Every row gives one point. The points of each table are mixes of a few directions, plus a little noise. Count the directions of each table, and those that both share. Where both have some left over, give the other angles between the two spaces (their principal angles), to ten degrees, smallest first.
(in the rows, 128 means zero)

First (5 x 2):
[[120 133]
 [157 112]
 [ 56 168]
 [141 121]
 [166 107]]
Second, 6 rows:
[[143 119]
 [176 101]
 [ 55 169]
 [124 130]
 [160 110]
 [111 137]]
Directions: first 1, second 1, shared 1

First, 4 rows:
[[145 120 110]
 [140 123 115]
 [160 114  94]
 [ 66 154 193]]
Second, 6 rows:
[[100 140 157]
 [105 138 153]
 [168 111  85]
 [ 85 147 175]
 [183 105  70]
 [127 127 128]]
Directions: first 1, second 1, shared 1

First, 7 rows:
[[137 116 129  72]
 [120 125 145 169]
 [152 134 122 161]
 [141 132 114 103]
 [ 99 146  95  70]
 [148  97 186 214]
 [ 99 147 104 107]]
Second (5 x 4):
[[ 96 123 139 115]
 [163 118 150 189]
 [139 115 139 112]
 [117 187  49 125]
 [125  97 164  99]]
Directions: first 3, second 3, shared 3

First, 8 rows:
[[120 131 133 127 144 118]
 [ 95 141 149 130 196  82]
 [135 125 123 128 113 139]
 [130 127 127 128 123 132]
 [ 99 140 147 128 187  88]
 [187 105  91 125   8 208]
 [108 135 140 130 167 102]
 [149 120 114 127  85 157]]
Second:
[[130 130 142 126 134 142]
 [149 136  50 150 130 126]
 [111 129 144 125 148 103]
 [111 121 199 108 128 133]
 [147 158 118 144 195 183]
 [121  93 115 115  35  80]]
Directions: first 1, second 3, shared 1

First (9 x 8):
[[117 116  93 109 118 188 173 162]
 [ 92 158 173 134 146 115 141  93]
 [158 102 120 143 132  76  94 154]
 [ 98  95 164  93 155 142 158 112]
 [ 98 131 140 115 143 121 136  80]
 [145 136 143 114 110 176 127 126]
 [170 101 117 159 135  36  67 152]
 [100 155 125 115 126 149 137  66]
 [171 159  78 170  87 148 120 206]]
Second:
[[160  73 126 100 126 152 127 168]
 [161  70 127  98 126 153 127 171]
 [162  68 127  97 126 154 127 172]
 [ 97 183 130 156 130 104 129  88]
 [ 88 198 130 164 131  97 129  76]
 [ 85 203 130 167 131  95 129  73]
 [143 101 127 114 127 140 128 148]]
Directions: first 5, second 1, shared 1

First, 8 rows:
[[161 116 151 121 148 120 164 136 111]
 [180 110 160 121 162 116 180 140  97]
 [155 139 109 162 168 123 118 119  93]
 [135 143 103 158 152 128 103 117 107]
 [109 153  82 165 136 134  74 110 121]
 [ 62 117 148  74  48 140 123 139 198]
 [167 119 144 131 159 118 160 134 102]
 [ 54 128 129  89  51 142 100 131 196]]
Second:
[[158 128 129 143 158 121 141 128 100]
 [ 87 170  53 185 132 141  35  97 125]
 [117 109 163  87  96 128 159 143 155]
 [158 119 143 127 150 122 157 132 108]
 [ 87 160  72 165 121 140  53 105 136]
 [138 116 149 110 124 125 154 137 132]
 [149  94 186  78 113 120 197 152 141]]
Directions: first 2, second 2, shared 2

First:
[[124 136 131 151 113 148  81 100 126 134 134]
 [119 154  93  99 149 131 142  77 132 116 123]
 [141  87 183 176  95 124 103 207 122 147 136]
 [120 152 100 108 143 134 129  78 131 119 126]
 [125 136 116 116 137 128 137 112 129 123 126]
 [123 141 116 125 131 136 117  98 129 125 128]
 [131 121 132 121 132 118 148 149 129 127 126]
 [139  96 155 128 126 104 167 203 128 132 125]]
Second, 8 rows:
[[120 151 101 109 142 135 129  81 131 120 125]
 [148  69 198 176  93 111 126 249 121 149 135]
 [128 128 128 128 128 128 128 128 128 128 128]
 [124 140 114 118 135 132 128 103 129 124 127]
 [130 121 137 134 124 126 128 143 127 131 129]
 [133 113 146 140 119 124 128 160 126 134 130]
 [120 152  99 108 142 135 129  79 131 119 125]
 [120 151 101 110 141 134 129  81 131 120 126]]
Directions: first 2, second 1, shared 1

First, 8 rows:
[[132 146 117 100 102 160 110 124 122  79 105 116]
 [ 94 140  94  91 151  90 138 102 101 153 111 133]
 [155 153 139 157 133 158 111  88 171 101 203  90]
 [ 97 120 132 152 170  64 125 144 125 140 108 137]
 [109  85  98 143  92 100 141 114 148 232 127 198]
 [142 128 106 111  52 185 102 119 148 101 108 147]
 [143 122 178 111 183 124 177 193  61 120 103 102]
 [150 134 158 161 139 144 120 138 148  98 158 104]]
Second (9 x 12):
[[118 155 110 119 134 127 105  95 140  94 140 105]
 [112 135 102 140  96 124  82 108 163  99 112 140]
 [102 144  67 127 113 105 107  34 174 178 182 143]
 [118 161 101 158 121 122  73  65 192  87 176 106]
 [149 137 167 103 166 147 159 169  76  95 114  90]
 [118  98 138  97 145 107 176 179  68 178  75 157]
 [137 110 129 143 100 137 127 136 143 150 127 154]
 [146  96 193 157 163 117 161 213  96 129 103 125]
 [153 115 146 108 114 167 160 152 101 143 126 130]]
Directions: first 5, second 5, shared 5

First:
[[115 154 155  94 123 135  98 122 122 137 116 126 131 118]
 [148  88  87 180 135 117 173 137 138 114 146 130 124 143]
 [109 167 168  77 121 139  84 119 118 141 110 126 132 113]
 [ 81 221 223   7 112 153  23 108 105 160  85 122 138  93]
 [149  85  84 184 136 116 177 137 139 113 148 131 123 144]
 [149  86  85 182 135 117 175 137 138 114 147 130 124 144]
 [128 129 129 127 128 128 127 128 128 128 127 128 128 128]
 [148  89  88 179 135 117 173 137 138 115 146 130 124 143]
 [126 132 132 122 127 129 123 127 127 129 126 128 128 126]]
Second:
[[ 97 158 147 134 152 129  95 105 180  95  94 191  90 107]
 [136  94 113 124 141 115 148 149  84 109 173 100 117 116]
 [119 110  63  58  96 125 181 140  59 207 134  79 173 163]
 [ 88 139 128 120 101 169 112 151 167 178 121 137 143 111]
 [152 121 137 147 141 115 122 126 123 103 136 129 125 120]
 [137 121 147 138 124 130 152 121 114 105 144  94 111 160]
 [129 155 151 160 139 135  69 122 193 122  95 191 135  84]
 [167 124 140 141 131 108 144 109 105 105 128 104 130 162]]
Directions: first 1, second 5, shared 0; angles 60

First (11 x 18):
[[161 177 108 136 100  83 134 110 108 139 167 167  95  35 133 159 172  74]
 [ 91  79 161 123 105 137 120 131 151 145 140 119 190 130 130 131  54 111]
 [103  95 122 134 114 112 105 164 132 116 101  98 121 175 120 102 101 196]
 [144 134 135 153 159 125 140 116  89 102 104 113 122 139 104 107 182  95]
 [173 182  96  82 200 192 151 126 162 174 135 143 104 136 150 189 162 159]
 [ 37  76 121 109  60 156  93 149 152 167 126 187 167 105 182 100  86 103]
 [148 127 142 158 105  68 125 125 111  71 128  86 102 153  94 100 111 167]
 [177 171 125 115 128 109 142 109 152 112 163 118  94 128 125 157 105 173]
 [142 130 103 135 163 117 123 164 109 155 103 107 113 124 109 151 173 146]
 [142 104 188 140 175 154 158  94 123 109 128  83 192 161  93 130  97  81]
 [ 90 133 107 123  99 155 116 119 119 119 113 187 107 123 168  81 167 103]]
Second (8 x 18):
[[105 173 117 184 120 100 104  90 130 122  77  94 146 113 196 147 115 137]
 [147 120  94 163 133  87 138 132 147 118 124 176 121 157 119  94 129 115]
 [ 82 162 179  64 197 121 149 166 105  88  94 183 132 139 112 203  91 113]
 [168 164 159  85 145 176 138 128 124 127 168 122 115 113 144 145 126 118]
 [124 128 139  74 135 128 159 124 133 115 156 173 110 115  73 163 126 128]
 [169  51  84 163  69 100 114 178 145 155 174 144 112 152 100  28 135 132]
 [ 88 122 136 149 145 174 118  79 107 142  67  44 166 130 141 138 163 137]
 [139 104 118 137  79 138 108 124 129 157 158  85 123 104 137 103 135 144]]
Directions: first 6, second 6, shared 2; angles 60, 80, 90, 90
